Each row is a point. The points of each table are mixes of a few directions, plus a little noise. How many directions does each table use, and how many do they share? Where both have some left over, give the other angles between the two spaces (their principal angles), to ten degrees, smallest first.
(in the rows, 128 means zero)

First (4 x 3):
[[ 39 147  87]
 [164 111 141]
 [178 141 160]
 [131 111 123]]
Second:
[[130  61 106]
 [102 148 121]
 [140 198 160]
 [136 167 147]
 [107 177 132]
 [181  61 133]
 [100  85  96]]
Directions: first 2, second 2, shared 2

First:
[[ 64 126 152 143 165 114]
 [190 114 142  79 142 188]
 [114 140 105 158  98  88]
 [ 58 132 142 155 151  97]
 [107 132 123 144 123 108]
 [211 117 131  77 123 189]
 [212 125 113  92 103 169]
 [ 68 141 116 175 117  71]]
Second:
[[161 136 103 132  94 121]
 [ 47 130 147 158 159  94]
 [122 123 140 119 144 139]
 [ 34 121 171 142 192 117]
 [128 134 114 141 110 110]
 [233 138  77 113  54 139]
 [171 115 142  89 143 176]]
Directions: first 2, second 2, shared 2

First (10 x 9):
[[120 108 130 225 163 102  96 134 153]
 [153 104 121 174 135  99 126 161  93]
 [138 115 126 167 134 109 123 140 114]
 [123 162 136  76  95 140 160  90 108]
 [147 103 121  40 107 155 111 176 141]
 [103 179 121 130 149 137 193  76  91]
 [141 124 137  56  82 142 116 134 136]
 [109 147 140 184 133 112 128  83 138]
 [121 109 120 190 171 119 108 148 148]
 [123 129 128  37 111 166 119 138 160]]
Second (10 x 9):
[[125 129 126 131 128 128 127 127 132]
 [163 122 146  98 128 129 141 137  85]
 [107 131 117 147 128 128 120 122 155]
 [129 127 128 127 127 128 128 128 127]
 [ 60 139  94 187 128 125 102 110 212]
 [139 126 133 119 128 128 132 131 115]
 [188 119 158  76 128 130 151 143  54]
 [182 119 156  80 128 130 149 142  60]
 [ 30 143  79 213 128 124  91 103 249]
 [157 123 143 102 128 129 140 135  91]]
Directions: first 4, second 1, shared 0; angles 30

First:
[[132 123 183  91 163  62 143 131 120 155  94 121]
 [ 46 154  93  59  44 123 161  99 166 166  94  83]
 [ 88 156  61 176 122 141 145 104 137 147 139  91]
 [185 119 209  51  75 129 122 116 128 101  83 170]
 [163 139 136 178 165 135 108 145  75  89 141 129]
 [127 123  99 107  92 185 134 113 139  78 107 129]
 [128 109 102 185 233  97 153 114 150 151 127 116]
 [135  92 146 107  89 156  74 190 151 145 209 186]
 [125 170  98 201 110 119 122 110 119 170 168 114]
 [152  99 154 123 185 133 116 160  97  79 121 140]]
Second:
[[147 121 132 133  64 178 100 131 105 106 149 123]
 [116 161 158 130 193  78  81 235  73 107 186 186]
 [109 121 156 105 236  85  99 231  75  82 149 159]
 [124 168 144 138 158  83 108 174 107 137 160 165]
 [112  95  87 145  60 179 145  69 156 163 125  61]
 [128 134 129 137  95 139 116 126 112 133 140 114]
 [133 103 113 117 104 148 172  50 163 136  67  80]
 [129 106  97 130 147 141 150 103 196 142 124 153]
 [165 128 137 104 144 125 172  68 181 113  62 160]
 [119 144 125 143  78 125 137  92 115 159 119  80]]
Directions: first 6, second 5, shared 4; angles 50

First (10 x 14):
[[139  57 120  78  54 149 126 125 103 168 146 116  58 169]
 [137 139 114 129 174 117 124 104 141 127 102 184 114  88]
 [ 93 169 121 118 184 156  80 117 137  52 112 131 146 110]
 [112  78  83  67  99 184  77  96 103 102 131 149  75 121]
 [126 121 125 108 120 144 121 102 123 131 116 168 118 144]
 [159 127 109 176 148 111 171  89 142 182  99 148 181 150]
 [144 131 174 146 123  84 161 179 140 161 146  73 106 146]
 [145 214 182 197 124  60 204 157 140 151 133 219 224  81]
 [108 139 162 120 119 132 118 163 128 107 148  64 123 166]
 [118 110  89 139 140 141 100 150 125  98 150  29 134 103]]
Second (10 x 14):
[[121 156 179 128 140 111 137 154 139 126 127 117 122 158]
 [140  86  69 141  88 157 132  96 108 150 136 106 168 139]
 [140  87  26 120 146 148  93  90 112 109 124 176 109   7]
 [124 140 152 144 119 128 146 133 134 139 130  95 161 183]
 [116 137 137 143 180 118 109 164 147 100 137  21 116 133]
 [121 100  44 110 116 179  90  70 104  99 118 183 145  77]
 [104 172 204 116 145 120 127 157 144 108 126 107 114 188]
 [151  66 115  82  49 129 139 124 100 174 146 187  54 106]
 [138 167 160 142 174  79 144 150 148 130 118 177 108  73]
 [123 170 193 155 121 114 167 140 140 147 122 113 181 214]]
Directions: first 6, second 5, shared 5

First:
[[120 171  94  98 139 115 132 113 102  79 113 141 130 138 139 121 104 146
  142 156]
 [106  57 123  90 226 137  19 132 112 121 169  56 132 130 165 183 236  92
   76 167]
 [120 148 122 127 115 132 134 115 132 121 126 134 116 134 118 111 106 142
  140 132]
 [137 121 148 133  98 136 148 128 137 150 135 152 119 123 107 125  91 135
  132 101]
 [156  68 183 129  96 145 143 148 144 188 158 161 124 108  95 155  91 118
  109  64]
 [ 88 170 108 135 113 151 107  85 150 114 136 105  83 149 106  80 113 158
  154 156]
 [118  37 203 161  97 187  85 126 193 235 198 100  77 115  72 127 138 120
  103  70]
 [167  81 167 205 125 104 172 187 149 186  98 115 181 103 154 143 202  78
  111  96]
 [113 229  68  72 110 112 157  88  87  40 101 178 115 151 123  98  31 179
  171 163]
 [129 171 108 154 115 108 166 132 127 108  91 132 143 132 142 102 131 132
  149 144]
 [151 153  87 106 177  77 148 154  76  66  81 137 189 126 187 161 164 107
  120 163]]
Second (11 x 20):
[[107 144 112 129 101 145 112  97 148 104 121 123  65  74 127 125 125 163
  146 140]
 [100 104 142 123 124 166  79 101 155 150 168 102  77 124 101 121 131 143
  124 128]
 [ 98 209  97 196  59 135 167  92 178 107  76 115  65  85 123  60 126 174
  188 153]
 [104 165 103 124 102 140 121  93 141  94 115 127  73  94 124 112 111 166
  154 148]
 [158 114 147 121 171 102 152 172  92 157 140 139 229 224 130 125 122  78
  104 114]
 [163  90 165 222 100 108 183 181 167 185  85 116 155  70 153 137 202  92
  123  93]
 [124  90 129 104 124 143  90 115 134 112 137 128  70  45 137 177 143 146
  115 124]
 [124 105 113  69 137 138  84 106 110  86 139 141  76  59 140 185 120 153
  116 135]
 [174 113 130  82 185  84 153 177  58 118 128 165 235 193 151 166 112  82
   96 119]
 [129 168 132 182 118 115 178 144 139 158 111 120 182 209 116  61 125 108
  149 129]
 [129 103 138  58 188 134  86 131  83 136 187 134 181 231 108 139  91 103
   95 127]]
Directions: first 4, second 4, shared 3; angles 90

First:
[[127 127 118 136 120 128 124 131 125 128 120 151 122 127 134 134 125 116
  133 143 116 136  91 148 128 124 117 127 127 142 120 139]
 [129 126 130 134 126 136 121 127 126 114 133 137 134 128 123 135 120 120
  129 118 130 134 132 126 128 128 136 124 129 126 130 123]
 [129 126 122 141 120 137 117 129 124 112 127 157 131 127 127 140 117 110
  134 129 121 140 103 142 129 125 128 123 128 136 124 131]
 [128 125 118 146 116 138 114 130 123 110 125 168 129 126 129 144 114 103
  137 133 117 145  88 150 129 123 125 122 127 142 121 135]
 [124 131 119 116 130 110 141 132 131 160 114 116 111 129 141 114 145 142
  127 157 119 118 103 140 127 127 106 136 126 138 121 144]
 [127 127 117 138 119 130 122 131 125 125 121 155 123 127 133 135 123 114
  134 142 116 137  88 150 129 124 118 126 127 142 120 139]
 [126 130 121 123 128 118 135 131 129 146 119 126 117 128 136 121 137 134
  128 147 121 124 107 138 128 126 113 132 126 136 123 139]
 [129 128 133 128 130 131 127 127 128 122 133 123 133 128 124 129 126 129
  127 118 133 127 144 120 128 129 135 127 129 122 131 122]
 [127 128 122 130 125 126 127 130 127 131 123 137 124 128 132 129 128 124
  130 138 122 130 109 138 128 126 121 128 127 135 124 135]
 [133 126 148 128 136 142 123 122 129 103 148 108 149 128 111 132 118 131
  122  87 150 126 194  94 128 134 159 123 131 103 143 101]
 [130 133 160  89 158 112 156 121 140 156 145  29 136 132 117  95 154 185
  106  97 164  90 249  62 125 142 150 140 131  85 151  99]]
Second (10 x 32):
[[167 148 113  91 127 176  88 148 105 122  90  92 157 105  71 135  89 125
  157 113 182  90  99 131 114 109 125 121 187 121 161 120]
 [135 133 109 114 132 121 122 140 133 139 107 129 118 125 121 109 137 134
  139 147 121 122  92 141 129 114 106 144 135 141 141 149]
 [136 117 132 152 131 117 136 105 127 137 134 151 126 108 141 131 119 123
  107 114 130 136 146 143 137 147 129 129 101 108 105 119]
 [116 132 140 142 123 142 133 126 122 113 144 125 136 138 133 141 128 124
  122 118 127 130 144 116 123 134 141 112 134 127 127 118]
 [134 116 126 111 147  91 139 122 150 149 126 121 113 123 131  97 147 149
  121 129 121 131 157 121 141 128 122 158 101 117 131 135]
 [122 107 137 121 122 100 132 121 137 138 134 142 119 133 143 140 124 121
  131 140 119 147 136 131 138 133 138 132  99 129 101 122]
 [135 143 126 116 122 161 111 143 114 114 118 107 145 129 104 138 113 125
  143 122 149 110 114 121 117 117 132 115 165 132 147 123]
 [109 124 141 161 121 129 143 115 125 118 153 147 127 136 153 143 133 119
  111 123 113 143 143 127 128 143 138 112 113 127 109 120]
 [119 147 115 145 136 137 138 135 129 123 127 128 121 133 133 104 154 139
  120 132 110 119 109 130 121 122 108 133 142 140 151 150]
 [106 113 142 129 119 107 139 126 138 126 147 138 118 150 151 141 136 121
  128 142 107 150 140 120 133 132 142 123 105 139 106 124]]
Directions: first 2, second 5, shared 1; angles 40

First:
[[114 106  66 160 147  90  62 120 148 128  65 147 197  83 132 102 114 105
  125 130 140  91 221 158 110  89 136 108 113 147 109 117]
 [164 128 120  67 117 158 185 119 116 115 194 193 136 155 127 168 113 142
  109  73  85 134 111 132 154 160 108 182  86 121  99 145]
 [122 124 129 114 122 123 102 129 153 124 109  93  83 129 121 116 152 116
  121 187 151 123 122 130 135 104 139  85 174 148 184 109]
 [116 110 113 145 126 107  96 127 144 122  92 115 127 113 127 109 137 109
  131 153 149 108 160 141 125 102 134 102 145 140 149 121]
 [135  95 102 124  99 123 167 111 127  86 127 179 137 122 129 144 125 120
  131  88 123 106 146 143 117 133 116 155  90 105 111 143]
 [114 155 171 150 136 137 126 141 120 149 127  73  94 137 128 117 141 141
  139 160 141 155  80 101 119 137 139 106 160 122 147 119]
 [146 136  80  64 111 152 153  98 162  86 124 156  93 122 125 156 149 144
   97 154 119 120 102 123  96 134 136 115 120 119 157  91]
 [152 188 158  70 161 171 133 139 119 176 191 114 120 159 127 147 120 163
  104 138  93 173  69  99 153 158 131 138 141 148 123 115]
 [ 96 135 195 249 147 104 133 158  63 171 125 101 191 125 142 103  91 132
  184  54 132 150 134 113 120 151 118 169  97  94  46 178]
 [121 104 146 139 113 114 123 137 128 123 125 111 102 137 123 116 139 108
  139 142 147 119 134 139 151 112 124 117 152 136 153 141]]
Second, 11 rows:
[[156 161  88 115 112 126 109 125 158 164 113  84 139 108 118 122 110 137
  104 134 141  95 101 111 127 101 123 135 116 144 155 131]
 [139 147 121 112 136 125 114 111 145 130 129 113 137 121 136 125 114 132
  121 144 141 124 127 115 126 110 137 120 125 128 137 132]
 [119  94 103 179  72 138 160 196  97 170 102 129 105 127  80 133 165 124
  125  68  92 101  96 160 132 168  84 173 124 149 126 115]
 [ 91  82 179 149 145 132 155 137  85  83 146 186 112 154 138 136 154 116
  159 116 108 169 162 153 130 166 132 122 143 108  93 123]
 [144 166 136  82 169 119  96  71 163 105 144 114 150 122 164 122  93 134
  123 179 161 140 146  96 124  87 163  94 128 116 138 139]
 [116 131 172 100 178 122 117  82 130  74 156 156 138 141 169 129 113 125
  146 167 145 168 168 116 126 117 163  92 139 103 112 135]
 [161 147  50 151  59 133 127 180 146 215  86  66 124  99  74 123 133 138
   91  87 117  59  63 130 130 122  84 175 107 168 164 122]
 [106  91 141 160 112 134 155 162  94 125 125 156 110 141 112 134 156 120
  142  96 103 136 130 154 131 164 111 144 133 128 110 120]
 [131 131 123 128 125 128 127 129 131 133 126 123 129 126 126 127 127 129
  125 127 129 124 124 127 128 126 126 130 127 130 131 128]
 [154 188 134  60 185 115  79  46 182 100 149 101 161 117 178 119  75 138
  118 202 177 140 149  80 122  66 177  80 126 113 146 145]
 [ 91  71 161 171 116 136 168 169  76 108 132 179 103 151 114 138 168 115
  154  89  93 152 142 166 132 181 110 144 139 121  96 117]]
Directions: first 5, second 2, shared 0; angles 50, 90

First (9 x 32):
[[132 121 109 192 125 138 116 241  81 187 149 128 126 116  95 177 153 144
   28 145 152 123 125 176 170  92 213 130 175 118 108 159]
 [101 171 129 147 155 118 140 187  92 197 151  99 133 133 120 133 125  86
   72 122 135 146 160 153 116 174 177 157 147 103 122 151]
 [164 166  98  61 141 123 122  97 132 120 154  89  93 118  90  37  87 104
  169 124  85 166 228 110  83 241  64 180  85 139 137  80]
 [207  89  65 157 118 171  75 180 117  78 158 145  82  87  48 106 143 196
  102 159 121 116 157 126 177  90 116 138 137 156 142 116]
 [111 147 140 110 130 113 143 118 127 153 126 114 135 138 142 122 116 103
  133 120 123 141 141 134 107 162 129 136 121 121 119 123]
 [ 31 182 188 151 198 117 162  83 135 134 119 123 174 164 200 148 135  46
  146  92 160 118  78  89  92 134 137 129 136  78 173 192]
 [124  74 161 107  88 124 136  36 180  60  76 171 149 141 182 156 136 166
  203 125 131  98  46 103 137  50  86  69 110 148 124 113]
 [ 78 131 173 125 133 112 155  78 148 125  99 139 162 153 187 157 132 104
  158 110 142 116  73 114 113 105 128 102 127 114 131 146]
 [205  70  90 101  63 137 103 132 140  99 121 145  96 103  87 116 123 203
  141 155 103 127 145 147 157 102 103 111 114 174  94  71]]
Second:
[[ 94 100 100 116 192 149 160  60 114  90  87 127 124  94 166 112 130 137
  236 213 161  94 136 137  92 122  80  85 110 174 116 126]
 [ 92 115 108 155 247 166 132  66 133  53  78 127 110 104 152  55 113 163
  217 192 170  80 158 125 108 109  57 102 121 149 175 139]
 [179 135 111  59  60 105 151 151 152 138 183 121 126 113 152 146 122 151
  124 132  83 198  73  92 138 160 146 172 115 135 103 121]
 [154 133 119 140  39  96 106 141 124 198 184 150 169 148  72 205 141 101
   58  37  79 164 132  87 191 155 192 182 134  89  77 112]
 [153 132  98 126  89  89 171  91 135 113 164 109 119  99 152 157 105 154
  181 150  86 172  32  85 145 168 159 164 104 127 107 120]
 [120 141 158 167 144 145  76 170 131 146 121 144 137 166  81 109 136 110
   42  60 141 104 194 142 148 104 130 133 155  93 161 136]
 [116 123 137 104 178 159 124 137 134 101  98 127 114 125 150  80 131 138
  144 165 160 107 162 153  94 105  82  99 132 151 155 137]
 [131 140 144 148 102  99 157 136 120 119 125  97 103 124 149 140 112 127
  136 148 120 135  50 149 110 136 160 116 121 124 135 131]
 [114 132 176 136 101 144  76 200 110 194 113 149 151 178  78 148 162  70
   13  57 151  98 215 181 126  93 146 101 161 109 123 130]]
Directions: first 4, second 5, shared 0; angles 30, 50, 60, 90

First (10 x 32):
[[152 106 140  72 118 167 119 116 128  76 189  84  84 131 171 157 118  85
   77 166 137  16 130 118 129 147  60  82  93  82 157 159]
 [140 183 116 181 154  94 116 126 140 179  92 186 178 125  72  89  96 154
  157 111 111 228 158  99 123  91 196 165 146 156 105 136]
 [112 131 123 149 129 115 136 134 126 147 103 141 143 127 114 120 140 147
  150 110 127 170 122 138 128 124 154 145 144 149 117 110]
 [132 133 128 129 131 127 125 127 130 130 132 132 130 127 125 124 121 127
  126 129 127 130 133 122 128 126 129 128 127 127 128 133]
 [ 74  69 130 118 100 132 161 147 105 117 104  91 104 132 158 154 198 147
  152 103 144 120  73 191 133 161 112 128 146 148 123  71]
 [125 158 119 170 142 100 126 131 134 167  90 168 163 126  91 100 119 155
  161 107 118 211 140 119 127 106 181 160 148 155 107 120]
 [191 167 134 102 146 148  93 105 149 103 190 132 122 128 129 123  61  85
   76 174 121  63 177  67 125 111 100 100  90  81 149 197]
 [135 124 131 113 127 138 126 126 129 113 146 116 116 128 139 136 123 114
  113 140 129  97 131 123 128 133 109 116 116 113 137 138]
 [ 91  78 132 109 104 138 153 140 111 110 120  91 103 130 159 155 180 133
  137 114 143 103  87 175 131 157 104 120 136 136 129  90]
 [126 134 127 136 130 123 127 129 130 137 121 136 136 128 120 122 126 134
  135 124 126 144 131 127 128 124 140 134 132 134 124 127]]
Second, 8 rows:
[[154 128 132 144 151 107 123 130 129 137 149 147 145 135 133 132 117 130
  129 140 117 110 121 121 110 108 132 136 131 122 140 134]
 [140  60 172 151 249  33 171 136 131 240 142 152 209 144 122 156  99 168
  152 116  94  43  66 142  75 112 101 112 181 196 144 137]
 [119 120 115 140 106 137 127 126 101 106 109 109 109 106 151 132 146 122
  129 138 119 124 125 151 117 137 138 143 122 127 145 145]
 [161 192 134 121 153 126 101 112 171 154 143 169 157 136  72  95  58 115
  112 130 129 164 187  56 147 102 138 113 117 121 104 158]
 [ 96 124 136  77  89 160 136 140 166 110 139 118 108 164 108 131 159 132
  129  95 178 163 123 126 178 146 100  98 128 117  82  48]
 [ 92 121 116 119  91 155 135 127 106 108  93  96  98 104 141 127 154 122
  130 121 131 141 129 154 138 155 127 130 121 135 127 132]
 [139 133 114 137  94 146 115 133 113  84 138 123 102 127 155 134 151 120
  124 142 133 132 128 141 123 124 139 149 112 100 141 122]
 [121 147 107 134  84 157 114 122 107  86 109 112  95 105 143 120 141 114
  120 141 127 148 147 135 133 137 148 145 108 110 138 148]]
Directions: first 2, second 4, shared 1; angles 70

First (10 x 32):
[[104  76 143  88  87 118 122 173 125 148 136 175 151  86  73 181 147 135
  121 130 144  99 165 106 123 107 133 137 107 153 205 157]
 [161  89 130 101 107 128 101 146 119 172  72 115 170  86 132 133 193 115
   97 134 127  98 157 113 121 102 144 130 130  78 142 163]
 [196 116 124 138 109 178 103 149 141 191  96 131 145 137 101 131 136 109
  130 129  84 105 146 111  97 150 125  89 146  90 167 165]
 [121 114 125 137 126 121 104 168 142 129 130 156 137 146 112 130 122 139
  156 136 120 134 161 121 130 112 134 100 132 126 151 124]
 [118 125 100 113 117 133 106 150 138 165  70 116 157 101 110 111 181 168
   98 107  90  99 154  94 149 163 149 120 137  54 146 175]
 [105 153 135 149 167  93 142  95 119  62 162 111 102 157 188 103  99 119
  150 144 166 171 101 165 142  94 124 142 125 164  56  67]
 [164 191 165 169 165 156 210  17 102  64 230 101  44 182 179 135  11  56
  150 140 171 178  11 197  89 139  76 164 120 249  50  51]
 [175 111 137 133 121 144 112 137 128 152 116 129 140 133 130 133 133  99
  133 142 124 123 139 131 104 109 125 111 134 120 136 134]
 [ 79 178 119 125 156 109 176  58 110  80 142  84  95 117 168 104 120 147
   96 105 148 144  66 145 158 162 123 181 119 141  60 105]
 [ 57 124 101 127 126 101 103 188 154 118 123 166 139 135  89 122 136 196
  149 113 106 128 178  98 165 143 148 105 128 106 166 139]]
Second:
[[180 123 143 161 122 152 117 129 142 146 118 126 125 143 143 121 110 107
  135 135 131 124 119 137  97 123 130 106 136 123 129 128]
 [208 142 164 128 170 170 165  42  95 152 173 114 112 205 160 144 120  62
  158 144 121 151  88 134 120 109  63 103 149 185  85 115]
 [107 152  71 133 110 114  87 203 141  94 126 118 127  88  94 120  86 115
  139 145  93 137 159 165  94 150 165 140 126 104 140 100]
 [  8 166  49  68 142  72 120 182 110  55 168 120 130  88  62 141 114 152
  145 128  85 154 175 144 159 160 140 171 121 134 135  98]
 [ 40 104 142 118 120  94 135 156 148 120 136 190 132 135  98 141 148 215
  136 100 147 119 157  80 189 125 136 116 113 142 176 152]
 [163  68 197 178  85 138 120 119 165 194  35 149 146  94 184 106 189 185
   59  95 194  69 104  85 133 107 171 119 108  67 149 191]
 [177 153 101 119 134 143 121 116 106 120 121  75 126 106 140 120 114  63
  117 149 105 136 114 169  86 135 128 149 138 112  91 107]
 [109  97 197 118 153 131 177  58 119 161 158 179 126 198 145 153 171 177
  139 101 164 127 110  67 199 104  78  96 124 185 138 158]
 [138 132  91 143  94 122  85 187 148 118  74 100 137  56 127 104 113 117
   95 134 120 113 139 161  82 145 183 153 122  63 133 124]
 [151 147 125 111 158 141 150  88 101 122 169 111 118 165 127 143 114  85
  152 142 110 150 115 141 127 126  87 122 142 168 100 107]]
Directions: first 5, second 4, shared 2; angles 50, 80

First, 8 rows:
[[163 128 116 102 111 146 114 144 131 119 133 118 140 127 106 140 129 106
  123 154 119 136 129 133 114 126 102 119 114 125 133 115]
 [163 128 116 101 112 146 114 143 131 119 132 118 141 125 106 141 129 106
  125 155 118 136 129 132 114 124 101 118 114 127 132 114]
 [100 128 137 150 141 113 139 114 126 135 124 135 118 129 145 118 127 146
  133 106 136 122 127 125 140 131 149 135 138 130 125 138]
 [137 128 124 121 123 133 124 133 130 126 129 125 132 128 122 132 128 123
  126 136 125 131 129 129 123 127 121 125 124 127 129 125]
 [167 127 115  96 110 148 113 147 131 118 133 116 142 126 103 143 130 103
  123 159 117 136 128 133 112 124  98 118 113 126 132 113]
 [  7 130 170 224 185  65 177  72 117 158 111 163  86 134 206  82 124 205
  146  32 164 102 125 112 178 141 221 162 177 133 112 174]
 [ 86 129 142 161 147 106 145 108 123 138 124 141 113 130 156 113 127 155
  134  94 141 119 127 122 145 132 160 140 145 131 122 144]
 [203 127 102  71  93 166  98 163 134 108 138 107 155 124  80 156 131  81
  118 187 106 144 130 138  99 120  72 108  98 125 138 100]]
Second:
[[124 114 156 125 134 135 159 125 128 150 139 151 113 136 152 127 140 161
  131  92 132 157 125 124 145 117 138 121 140 118 134 136]
 [148 152  97 112  99 117  87 154 116 103 110 112 104 119  87 136 118  83
  135 155 155 108 131 124 106 123 118 148 113 134 130 113]
 [ 82 135 175 140 185 143 122 108  73 140 148 160  82 153 157 137 172 172
  121  97 118 154 149 104 152 110 125  93 135  82  93 122]
 [118 121 126 109 141 102 143 139 136 152 101 128 166 159 178  84 121 158
  100 112 114  29 114 175 116 202  93 101 154 141 196 144]
 [156 134  96 120 103 125 113 132 161 108 114  97 169 112 105 119 102  87
  133 161 136 105 121 143 110 143 120 146 120 161 135 131]
 [129 115 128 139 102 123 147 143 113 135 143 150  71 113 104 162 131 135
  139 116 130 187 125 101 135  83 164 149 117 108 120 113]
 [109 132 101 149 142 112 109 121 123 115 120 108 161 127 123 125 117 116
  108 167  90  76 130 141 111 161 118 121 120 132 130 121]
 [158 121 145 130 119 167 145 101 172 119 149 119 158 105 117 134 124 112
  157 124 148 210 128 113 148  86 148 145 124 149  85 143]]
Directions: first 1, second 5, shared 0; angles 50

First:
[[136 144 105 115 127  84 133 102 153 116 127  70 119 106 181  91 141 114
  136 143 117 142 133 113 136 162 140 113 124 101 200  97]
 [117 142 149 126 129 146 160 130 122 144 152 133 134 147 120 121 122 122
  104 114 141 140 166 118 126 126 114 125 140 103 113 148]
 [135 140  82 107 151  73 104 117 162 128 101  94 116  94 159 104 134 101
  164 148 121 153  82 121 133 150 122 115 135 125 206  87]
 [159 111 112 107 117  98 146  85 132  91 107  50 136  91 197 101 158 127
  165 161 118  85 110 122 125 167 177 116 115 127 192 110]
 [128  93 171 128 135 218 145 144  85 166 144 215 147 169  44 181 122 142
  143 103 180 101 137 135 102  82  89 149 142 149  12 200]
 [ 98 153 191 115 141 167 249 155  79 121 132 112 190 149 121 118  99 106
   66 124 131  92 158 128 117 109 158 118 181 126  96 188]
 [112 128 144 141 137 176 105 153 124 179 160 215 115 170  52 161 113 134
  118  92 162 166 154 127 122  92  63 143 134 121  51 159]
 [129 119 140 155 102 155  93 126 129 141 165 167 102 156 103 146 133 158
  111 104 134 145 175 127 133 120 106 141  97 113  79 134]
 [134 109  99 159 108  96  52 144 136  86  92 134 108 103 136 150 128 158
  132 143  79 111  76 158 146 122 167 139  90 180 132  82]
 [131 141  86 126 134  67  93 125 159 108 100  91 113  94 166 107 130 117
  140 148  97 146  88 131 143 148 145 119 121 135 199  76]]
Second (11 x 32):
[[142 115  96 129 129 126 129 128 109 136 133 130 115 124 134 128 151 133
  149 151 160 124 129 125 101 117  96 109 127 126 135 130]
 [110 143 168 127 127 131 127 129 152 118 120 125 144 133 120 128  99 122
  102 101  89 133 126 132 163 141 167 151 129 131 120 126]
 [102 151 188 127 126 133 126 129 164 113 117 125 153 136 115 128  85 118
   88  85  68 134 126 133 179 147 188 163 130 133 114 123]
 [163  97  44 131 130 121 131 127  79 149 142 133  93 118 145 128 187 141
  185 186 211 119 131 121  57 102  46  80 125 122 145 133]
 [ 78 173 244 125 125 138 124 132 197  98 108 120 176 143 105 128  45 109
   50  46  11 141 123 138 228 165 244 196 133 136 105 122]
 [172  89  28 131 130 121 131 126  69 154 146 136  85 116 149 128 199 144
  195 198 229 117 132 119  42  95  28  69 124 121 148 134]
 [155 104  66 129 129 124 131 127  92 143 139 133 101 120 140 129 172 137
  170 171 190 121 130 122  75 108  66  92 126 123 140 132]
 [101 152 189 126 127 132 127 129 166 113 117 123 154 135 115 127  84 118
   86  84  66 135 126 133 181 147 189 164 130 133 115 124]
 [106 149 178 127 127 132 126 130 159 115 120 125 149 134 118 128  92 120
   95  92  77 134 126 133 172 145 179 157 130 131 118 125]
 [156 102  62 130 130 123 130 126  89 145 140 133 102 120 141 128 175 138
  173 174 194 120 131 122  71 107  63  89 125 123 141 131]
 [123 133 142 128 128 129 128 128 136 124 125 126 133 130 124 128 119 126
  118 118 114 130 127 129 141 133 142 137 128 129 126 127]]
Directions: first 5, second 1, shared 0; angles 50
